Every row gives one point. Before rounding, the points of a table are all equally far from one centre. They may lie mostly on one side of it. Write the centre, to within rounding.
In the rows, 128 means zero.

Points (5 x 2)
[[116  87]
 [ 96 159]
 [ 71 126]
 [ 80 148]
 [ 99 160]]
Centre: [108 124]

Points (9 x 4)
[[ 72 139 108 129]
 [ 94  92 102 104]
 [179 105 176 127]
 [156  83 142  81]
 [ 79 150 156  91]
 [142 139 154 185]
 [101 134 124 180]
 [ 71 132 121 100]
 [ 93 173 165 100]]
Centre: [134 133 135 121]

Points (10 x 6)
[[167 157  72 118 124 140]
 [157 104 114 123  86 144]
 [180 168  78 138 112 145]
 [130 168 108  87 101  76]
 [143 114 114 130 128 152]
 [224 120 111 136  73  84]
 [159 154  69 169 146 107]
 [163 154 122 119 163 143]
 [152 178  98 103 131 136]
 [125 164 106 170 141  65]]
Centre: [169 144 122 138 113  94]

Points (13 x 9)
[[ 71 159  91 135 156 125 128  70 152]
 [126 140  70 141 177 134 135  81  89]
 [104 129  84 127 166 156 173  71  85]
 [110 150  99 141 150 150 103  37 117]
 [102 126 119 137 161 115 135  75  57]
 [ 99 159 146 109 144 153 159 143  82]
 [ 85 120 105 129 155 198 147  72 160]
 [140 137 116 105 131 157 174  53 139]
 [114 126 134 112 143  76 143 110 132]
 [ 86 110 152 114 124 166 153 130  88]
 [141 119 104 188 163 132 135  63  84]
 [169 175 137 138 119 171 143  84 116]
 [145 169 118 104 162 148 137  46 129]]
Centre: [114 135 137 147 157 148 140  97 125]

Points (18 x 11)
[[123 144 101 159 107 100  68 177 170 159 149]
 [ 82 180 171 123  98  91 111 170 134 159 102]
 [ 83 160 133 132 150  70  85 122 112 164 102]
 [115 148 157 162 120  75  62 146 161 145  86]
 [112 207 131 137 120  64 126 147 170 144 165]
 [120 125 182 160 124 165  87 131 158 159 140]
 [100 120 145 121 129  81  97  90 140 176 144]
 [143 147 112 174 106 113 111 135 152 178 186]
 [ 86 187 125 138 121 152  81 185 170 137 131]
 [115 174 143 183 108 157  83 156 112 176 150]
 [145 121 144 152 149  74  97 156 119 165 125]
 [134 131 126 140 126  98  59 178 164 151 155]
 [123 157 112 123 117  95  51 130 133 163 175]
 [143 181 109 168 157  77 100 146 135 150  89]
 [157 154 175 123  82 120 104 120 128 163 161]
 [145 151 163 184 155 133  66 162 147 161 118]
 [ 87 186 140 149 102 117  98 182 192 174 132]
 [110 142 145 201 101 118 139 107 164 159 140]]
Centre: [118 167 138 143 126 116 103 132 149 152 130]

Points (18 x 14)
[[150 128 150 166 129 153  67 103  91 163 138 142 111 110]
 [135  61 126 106 155 139  81 137  83 165 167 178 132 116]
 [131 136 117 149 151 126 139 125  54 205 160 123 110 106]
 [153  67 102 136 142 122 101 123  85 210 147 159  95 113]
 [117 115  95 182 135  91 142 115  81 121 161 145 126 151]
 [ 92  86 105  99  94 136 104 153  69 181 186 101 157 117]
 [106 101 112 116 139  95  75 136  76 191 140 131  72 113]
 [148 109 149 153 116 145  79 118 120 135 137 133 167 144]
 [121  97  91 167 171 107  59 106  50 123 129 114 114 132]
 [139 120  77 161 182 121  91 102  91 187 149 162 114 115]
 [113 131 105 122 154 109  45 109  62 168 117 104 123 135]
 [149 120 136 146 128 142  79 104 122 166 119 161 106 149]
 [104  77  96 116 113 122  45  79 109 151 114 113 126 121]
 [109 124 119 155 104 111  61 131  48 148 160 139  88 146]
 [ 94 113 114 117 134 138  64 133  69 134 110 133 110  71]
 [ 86 137 123 163 136 149 108 127  59 166 146 151 102 170]
 [138 104 102 127 155 148  93 147  50 166 142 112  73  72]
 [ 73 103  74 125  83 120  79  91  57 166 151 119 127 102]]
Centre: [123 100  94 132 131 142 104 121  87 148 152 118 121 127]

Points (24 x 18)
[[129  87  83 110 203 114  41 147 160 131 185 138 168 111 183 112 121 130]
 [ 91 113  81 156 154 115  76 131 125 134 162 195 177 100 124  94 121 194]
 [145 166 122 117 161  94 113 142 145 104 113 112 157 148 109 108 140 153]
 [ 98 101  74 117 132  89  59 140 184 105 182 147 192 115 133  80 153 157]
 [ 92 154 101 137 197 112  98 131 156 134 131 161 163 178 141  98 111 107]
 [149 147 117 105 172  73  98 127 122 139 153 149 168  78 164 134  65 151]
 [108 112 121 133 170 124 112 101 179 122 142  94 145  84 110  93 115  95]
 [102 110 125 119 152 103  28 130 157 102 137 164 156 115 155 126 142 181]
 [104  76  53 148 150 129  71 127 146 170 158 183 179 162 117 126 118 138]
 [ 95 123 106 124 146 155  83 137 170  82 172 146 157 143 126 129 128 194]
 [ 98 139  97  98 169 130  39 138 156 139 207 169 145 132 103 121 127 171]
 [ 91 106 123 169 150  81  69 113 160 122 163 155 172 117 147 117 169 102]
 [124 154  95 139 153 141 109 125 149 133 176 168 222 134 157 109 144 167]
 [160  55 116 137 167 114 108 135 125 149 143 166 189  86 113 151 111 127]
 [140  90  78 114 162 136  54 145 126  97 151 146 179 119  98 164 119 165]
 [111  78  86 109 164  87  56 119 130 150 167  98 174 136 176 118  95 172]
 [ 82  99 101 123 179 146  96  80 164 140 140 145 184 125  87 134 115 112]
 [198 120  85 130 139  74  92 127 160 137 194 169 169 126 142 135 101 140]
 [ 88 106 148  79  89 127  79 154 119 124 151 141 143 107 165  89 127 151]
 [126 127 137 143 155 115 105 125 189 133 106 163 185 137 103 133 108 163]
 [130 113 130 170 107  99 104 119 137 146 193 150 136 154 179 101 137 137]
 [ 75 129 101 123 196 125  83 164 129 123 158 183 175 136 100 122 115 172]
 [132 111 134 127 134 166  68 143 166 140 144 156 192 146 172  79 143 123]
 [151 112 112 102 196  99  56 116 176 149 103 165 173 132 147 104 127 118]]
Centre: [122 112 103 112 146 114  97 132 140 137 159 146 155 121 134 114 119 133]

Points (26 x 20)
[[178 116 159 123  96 124 132  99 170 112 158  68 141 117  95 159 136 127
  163 186]
 [129 137 144  99  85 123  79 117 118 123 162  66 148 222 120 120 116 137
  134 176]
 [177 107 156 136  96 111 129 138 137  91 148 121 127 185 124 143 153 169
  132 217]
 [153 121 159 123 111 180 138 117 132  84 157  70  64 143 106 182 105 109
  126 184]
 [137 119 109 109 102 182 103  94 120  73 218 104  69 156 141 152 130 167
  161 161]
 [193  92 136  98 133 168  93  97 122  96 145 104  90 181 125 164 141 127
  119 181]
 [152 132 136 101 145 133 121  94 101 132 134 104  92 175 138 145 127 139
  106 166]
 [123 117 138  90 116 149  89 106 126  78 180 132  78 165 107 183 142 152
  106 185]
 [169 161 123  61  77 146 109  90 129 106 138 104 107 161 138 116 137 128
   98 186]
 [176 144 120 105  63 116  70  67 124  77 163 112  95 164 127 122 153 151
  138 178]
 [169 142 132 123  93  98  73  62 129 104 145  67 115 166 110 159 123 136
  173 180]
 [147 136 137  81 129 174 126 159 146  92 146 115  79 165 120 123 123 184
   94 182]
 [164 171 117  99  72 105  88 117 152  75 198  97 106 134  97 113 132 160
  132 166]
 [162 105 169 105 132 102 119 100 137  76 155  65  69 150 143 140 140 135
  144 189]
 [148 159 151 142  97 138  66 123 129  59 178  81 115 157 120 138  97  90
  124 150]
 [160 149  95  93 129 169 120  80 164  82 162  74  78 151  94 116 140 146
  147 183]
 [140 139 118 121 117 142 108  88 149  87 159 125 129 178 166  96 138 101
  141 184]
 [150 121 133 106  69 139 122  87 159  79 120 127  77 169 136 111 118 111
  110 166]
 [145 132 155 135 138 123 132 149 120  93 164 119  45 178 132 119 122 133
  153 177]
 [168 125 126 106  50 165  92  86 131 119 164  74  64 121 121 162 115 131
  126 164]
 [165 118 142  63  91 183 118 104 115  91 174  83 114 200 140 137 146 129
  117 198]
 [145 146 133 103 123 137 121 120 168 111 213  76  84 179 112 116 162 131
  162 185]
 [176 109 168 104 134 140  86 100 136 103 151 127  92 199 107 110 139 140
  116 165]
 [127 116 143  89 137 123 103 110 129 131 181  86 144 181 168 129 111 142
  174 192]
 [156 135 112  76 149 113  75  92 132 124 156 116 106 170 107 144 117 144
  134 189]
 [178 129 119  84 145 191  71 103 130 105 152  67 124 155 125 151 142 121
  131 157]]
Centre: [144 134 143 110  95 154 102 125 136  94 150  97 109 155 124 138 121 148
 158 173]

Points (30 x 24)
[[184 129 117 132 114 140 108 143 134 148  52  97 122 120 137 179 109 150
  139 123  93 172 158 196]
 [145  81 142 158 112 155 174 117 124 143  76 105 111 136  92 151  73  94
  156 170 150 110 138 159]
 [168  91 117 101 134 127 103 101  81 185  47 126 134 111 121 116 157 147
  126 167  84 158 134 179]
 [188  87 150 129 109 158 155 118 103 150  71  98 120 125  54  92  89 107
  155 140 122 121 122 173]
 [164 118 132 164 157 126 137 177 110 212  71 112 107 156 132 119 141 135
  133 121 130 157 135 148]
 [141  58 102 125  72  91 151 104 137 176 107 111 140 118  98 158  98 138
  129 142  70 110 143 155]
 [164  62 108 121 121 106 164  98 110 163  61 127 125  87 122 158 100 121
  145 151 110 158 180 156]
 [165  95 132 100  91 135 164 188 145 109  42 133 111 144  96 130 117 120
  191 165 154  83 113 197]
 [146  80 116 148 101 147 168 176  95 174  63 134 140 145  67 148  96 135
  135 134 112 101 178 189]
 [160 127 166 120 126 120  93 128 122 204  73  97 116 113 107 102  85 150
  114 155 129 132 157 190]
 [138  46 124 127 103 103 148 147  83 166  62 115 154 158 101 133 103 139
  162 113 132 103 183 147]
 [159  99 104 118 123  66 149 137 102 154 101  81 112  94  89  67  92 153
  164 162  86  96 169 151]
 [188 140 139  85 126 118 140 159 135 146  81  97 106 108  97 122 106 147
  115 190 113  96 105 205]
 [146  96 145 151 131 133 174 146 121 164  61 124 168 106 105 111 153 131
  126 125 137  99 183 225]
 [149  80 131 108 148 131 130 132 100 180  84 153 136 101 128  91 139 162
  125 162 131 137 144 221]
 [142  63 108 141 104 130 121 132 111 212  50 160  92 125  96 138  90 130
  169 173  75 122 160 164]
 [174  94 159 122  93 112 120 133 106 150 106 107 125  73 127 103 114 160
  125 141 129 118 153 201]
 [167  61 128 128 123 141 155 120  74 126  81 108 115 162  96 130  88 152
  161 154 123 103 168 172]
 [142 110 173 111 143  94  94 139  97 133  71  94 153 133 119 113 128 163
  128 181  65 123 144 146]
 [185  74 101 129 152 125 149 124 107 184  90 128  87 104 123 117 121 127
  117 159 127 122 147 203]
 [193 102  81 112 150 114 117 122 110 131  57  91  97 139  73 166 103 144
  154 138 111 119 133 198]
 [150 136 127 114 156 134 182 119 105 147  64 150 143 169  75 136 130  92
  104  91  98 125 127 172]
 [150  42 100 168 101 115 124 163 141 140  97 146 143 142 119 136 132 174
  147 188 120 116 159 159]
 [139  70 154 108 113  91 114 121 148 177  74 115 147 107  81 128 124 157
  115 190 137 101 147 198]
 [141  63 110  69 131 143 120 151 101 147  84 119 105 125 101 137 124 137
  125 159  93 103 151 219]
 [149  82 112 113  71 106 143 172 131 132  62  81 159  92 110 120 106 151
   97 139  98  94 139 152]
 [162  90 109 118 108 120 121 136 137 144  84 153 154 124  52 134  61 120
  156 172 101 121 208 173]
 [139  86 127  95 133 135 123 213 136 117  52  84 126 122  95 150 166 136
  166 123 112 141 125 165]
 [166  90 140 140 107 111 141 112 122 217  31 115 126  84  84 142 141 117
  151 182 119 111 126 181]
 [142  70 119 153 111  88 102 161 180 155 108  88 121 144 127 148 136 128
  148 177  95 151 129 178]]
Centre: [135 132 110 121 114 121 135 132 142 148  72 133 125 132 107 114 133 130
 162 143 112 113 146 154]

Points (27 x 24)
[[142 119  82 138  89  69 121 146  76 146  54 127 150 125 146 135 105  97
  146 114 161  91 164 190]
 [148  98  75 155  78 104 115 132 118 118 100 106 146 126 140 140 125  70
  118 114 116  80 178 170]
 [149 140 100 100 118  80 106 141 107 113  87 145 154 150 151 122 124 131
  112  92 180  60 154 165]
 [123 138  67 135 108  91 133 157 106 136  82 122 172 149 178 159 118 105
  104 123 156  54 163 147]
 [167 107  71 109  91 108 121 138  76 126  76 135 146 155 166 123 116  92
  110 103 155  83 167 175]
 [166 106  66 139 127  76 119 116  96 144  42 112 151 143 156 158 129 105
  117 138 170  82 161 154]
 [168  97  84 140 124  83 115 134 108 119  79 122 147 147 133 169  93  84
  127 131 134  74 151 162]
 [172  90  91 135 117 110 110 130 128 116  79 126 158 136 133 125 127  94
  109 129 184  77 192 183]
 [172  92  75 131  84 102 126 144 105 125  68 123 183 134 176 139 116 106
  120 112 167  86 154 159]
 [164 124  87 119 103  84 126 133 102 129  95 117 133 132 161 123 120  79
  163 136 157  69 194 165]
 [138  81  71 151  94  90 122 159 111 133  95 131 124 162 150 133 123 102
  102 105 142  56 174 166]
 [159 104  80 132 104  70 133 135 100 116  40 115 170 155 157 143 109 100
  121  98 174  82 157 155]
 [156  99  83 126 127  94 114 152 107 127  74 126 176 114 139 155 102  90
  120 115 199  72 179 159]
 [150 101  74 118 112  79 107 148  74 130  73 125 154 129 155 134 101 103
  100 115 150  62 182 175]
 [123  97  81 161 122 105 131 134  68 119  71  98 135 127 169 139 106 124
  112 118 149  51 140 143]
 [149  96  68 112 114 103 102 153  84 100  81 126 174 126 165 151 119  98
  120 123 169  90 160 159]
 [188 115  96 124  91  83 112 122  85 134  73 131 148 134 165 153 123  99
  108 122 144  70 168 191]
 [168 113  77 112 110  99 134 122 104 119  47 124 166 131 165 136 123  78
  142 123 189  86 157 146]
 [155  90  77 117 108  68  96 128 104 121  58 113 153 154 150 150 122  76
   94 110 160  80 155 159]
 [151 103  80 128 114 104 107 138 105 113  58 139 142 129 174 160 130  73
  141 133 156  81 173 193]
 [155  99  99 113  98 110 152 142  80  95  72 113 146 136 169 155 130  81
  130 100 187  54 192 150]
 [141 118  93 114 105  84 132 131  89 100 100 134 122 142 135 137 105  85
  108 115 178  59 177 161]
 [153  86 107 123 121  95 143 117  83 117  79 132 149 146 168 120 104 106
  116 107 171  86 168 195]
 [157 112  85 136 118  99 122 132 116 114  58 120 158 158 152 140 103 106
  108  76 183  78 152 174]
 [148  73  77 160 101  90 118 123 111 120  71 120 159 144 174 157 153  75
  137 135 160  79 151 151]
 [151 122  62 113 107  94 125 143  83 133  70 124 174 133 166 127 113  80
  117 108 155  69 180 178]
 [152 117  68 101 105 105 127 149  90 117  54 135 152 150 163 148 111  86
  120 127 154  50 160 146]]
Centre: [137 114 127 130 121 108 130 151 101 142  74 112 144 128 139 139 154  98
 122 108 147  84 157 149]

Points (31 x 24)
[[ 83 104 158 129  83 154 107 119 146 114  81 165 191 131 132 155 141 117
  158 117 107 112 134  81]
 [ 95 108 123 147 108 136 172 187 122 132 114 139 146 118 159 128 139 103
  151 208 143 166 142  73]
 [122  71 192 147 102 149 177 136 168 150 102 143 174 174 161 156 136 129
  152 184 129 102 120  90]
 [147  93 148 113  86  80 185 150 158 119  38 166 162 120 131 113 157  78
  119 137 144 116 144 103]
 [158  96 202 135 123 168 165 146 136 109  91 157 146 150 137 150 119 110
  200 147 130 154 119  84]
 [128 120 207 113  92 128 179 162 124 111  80 187 166 131 136 126 133  56
  142 130 109 164 130 137]
 [149 111 183 105 112 135 194 165 136 146  87 142 167 130 118 142 174 111
  186 144 156 136 108  73]
 [119 108 178 150 104 110 132 160 174  71  65 127 164 140 171  93 159 117
  199 108 110 126 160 111]
 [154 101 176 153 151 161 135 162 159 111 105 183 145 171 160 143 184  72
  150 117 149 153 110 125]
 [104 122 192 113 129 147 161 150 156 142  55 171 176 132 169 144 155 106
  155 144 138 125 174  68]
 [110  94 175 114 103 161 166 146 115  89  99 153 189  84 142 103 183 101
  139 145 111 140 117  83]
 [ 99 163 141 132  89 107 139 103 162 122  77 161 171 137 117 104 143 131
  162 142 175 132 187  96]
 [ 88 146 159  95 135 130 120 168 178 159  66 152 151  98 144 108 166  91
  134 165 107 140 150 109]
 [157 100 196 117 130 120 179 138 141 133  43 159 160 119 139 138 163  54
  123 142 133 115 133  92]
 [135  93 217 126 123 116 141 173 188 132  89 161 188 144 177 109 117 103
  137 187  99 128 172 123]
 [142 139 160 124  76 147 126 134 122 133  67 112 175 103 177 126 154  70
  146 164 117 140 182 133]
 [142 108 181 121 125  97 199 113 190 141  61 136 180 156 138 106 185 124
  135 125 119 152 129  83]
 [ 74 126 130 175 124 104 138 155 143 132 109 192 147 134 167  90 175  80
  143 141 161 138 134  97]
 [116 127 180 133 140 112 207 110 129 123  98 154 146 135 130 108 144 121
  203 109 124 117  79  64]
 [128 112 177 111 137 135 170 154 162 117  84 163 170 163 107 113 154 110
  168 141 163 136  72 106]
 [157 149 187 137 102 147 179 133 139 122  58 169 171 125 168 103 170 137
  176 136  98 150 188 147]
 [132  96 223 131 106  77 152 134 158 137  97 139 131 151 113 124 167 105
  164  97 112 180 136  79]
 [124 120 152 138 138 154 172 145 164 125 119 139 154 101 134 126 181  80
  186  88 165 124 115  79]
 [122 103 212 130 107 119 159 145 143  86  70 164 197 113 144 117 187  88
  155 124 141 119 112 119]
 [137 110 172 134 107 151 163 118 198 115 117 159 125 114 162 118 140  89
  146 134 154 168 171  65]
 [198 138 149 167 146 140 141 124 127 123 115 122 189 147 138 141 154 106
  187 117 140  72  71 116]
 [181 106 135 164 116 116 144 150 124  88  97 167 160 135 123 122 135  50
  184 154 129 168 115 137]
 [164 109 144 140 112 103 201 135 196 147  90 165 179 120 117 134 170  79
  160 162 125 123 124  83]
 [142 125 161 132  99  98 171 189 142 135  64 160 175 139 110 115 185 103
  119 152 153 136 120  78]
 [ 95 137 177  91  78  98 191 113 137 121  50 129 144 132 152 116 130  97
  155 130 140  65 150 117]
 [158  82 196 137  81 122 184 168 124 134  76 120 173 171 145 149 171  94
  150 172 118 104 156  95]]
Centre: [140 127 147 121 143  92 153 136 128 112 138 136 145 132 153 145 138 133
 131 133 112 118 147 129]

Points (31 x 24)
[[169 136 103 135 181 152  65 121 162 167 132  72 115  90 164 118  90 122
   88 139  98 219 135 118]
 [169 109  84 110 124 162 104 144 165 136 167  86 156  99 147 103 118 142
  106 117  88 181 163  95]
 [125  95 145  98  97 151 100 166 162 143 158  77 115 108 129 146 111 118
  119 113 107 163 119 134]
 [140 131  91  99 176 162  72 117 116 118 158  86 128  81 153 170  81  94
   72 155  73 149 133  89]
 [132 145  63 164 167 134  88 139 158 170 103 102  83 100 195 120  93 137
   73 144 103 167 188  87]
 [108  88 128 118 134 205  86 141 176 146 153  73 103 109 172 119 105  90
   98 113  94 163 154 133]
 [ 99 115 126 107 147 175  55 125 176 155 134  80 142  97 153 102 128 166
   90  75  54 132 123 127]
 [147 121  56 143 139 146 110 122 159 151 176  50 123  79 128 156 114 126
  106 128 155 153 122 109]
 [151 158  82 142 145 138 101 109 166 162 142 123  99  74 184 113 149 137
  126 117  54 156 171 132]
 [146 165 129 137 160 195 137 179 145 185 141 143 112 105 135 149 146 141
   95 142 130 127 133 141]
 [137 125 137 138 139 133 126 153 156 155 175  77 132 116 160 176 145 104
   95 156  74 171 126 136]
 [157 168 102 137 163 158  99 149 167 161 190  74 102  91 191 169 107 171
  106 127  95 145 111 139]
 [145 139 115 125 137 155  77 146 140 155 144  83 114 120 148 186 131 146
   78  86 111 187 156  97]
 [130 139 149  92 109 140 127 125 147 155 203  74 160 125 185 128 127 162
   76 132 113 128 142  86]
 [174 141 112 115 149 180 127 111 112 140 193  95 141 101 170 126  99 145
   74 148 100 184 143  75]
 [163 135  55 156 150 126  96 133 131 189 147 113 120  90 189 144 110 156
   96 151  72 194 113 113]
 [112 120 118 117 121 158 119 141 152 173 210  84 114  85 205 105 143 130
   82 162 103 164 139 114]
 [126 134 113 141 138 142  62 131 132 189 193 149 115 110 185 198 127 146
  111 133 134 138 151 136]
 [136 146  96 109 134 158 104 149 147 146 188 134 117 107 195 139 110 107
   50 109  66 104 122 126]
 [103 124 104  93 142 161  79 126 130 146 173  88 102 112 151 139 159  95
  101 146  69 139 162  77]
 [ 85  90 102 114 146 187  83 130 151 203  93  96 136 109 182 179 117 109
   78 144 109 153 179 125]
 [176 118 126 135  82 152  64 105 144 182 145 101 109  99 195 131 125 167
  139 138 130  93 146 149]
 [151 145  81 119 168 137  93 138 117 132 171  55 115 129 211 151  93 147
   99 155  95 141 174 133]
 [115 163 139 164 153 145 108 142 124 131 145  81 134 101 180 202  96 120
   96 112  70 136 152 107]
 [115 118 111 112 155 165 124 148 189 167 134  43 131 105 215 154 142 108
  101 129  86 125 142 107]
 [149 102 129 116 112 157 112  99 196 133 174  79 115  84 199 135 125 124
  104 126  82 135 162  73]
 [153  99  73 158 148 148  77 112 183 182 144  79  57 113 132 147  96 123
   97 114  94 133 155 112]
 [128 142 131 141 129 114  72 113 104 129 118  72 113  86 193 167  96 132
  105 132  50 170 144 115]
 [138 120 122 115 163 134 158  92 124 161 165  75 103 107 157 148 160 167
  108 132  89 158 108 160]
 [116 177  77 166 170 122 161 112 124 166 134  94 154  96 149 144 118 108
  117 163  90 145 158 122]
 [128 121 124 125 156 181  77 130 160 186 131  35 125 125 162 173  92 175
   99 101 118 157 152  83]]
Centre: [123 124 117 132 149 148  98 110 145 157 128 110 128 105 163 128 106 145
  94 145 114 127 130 116]
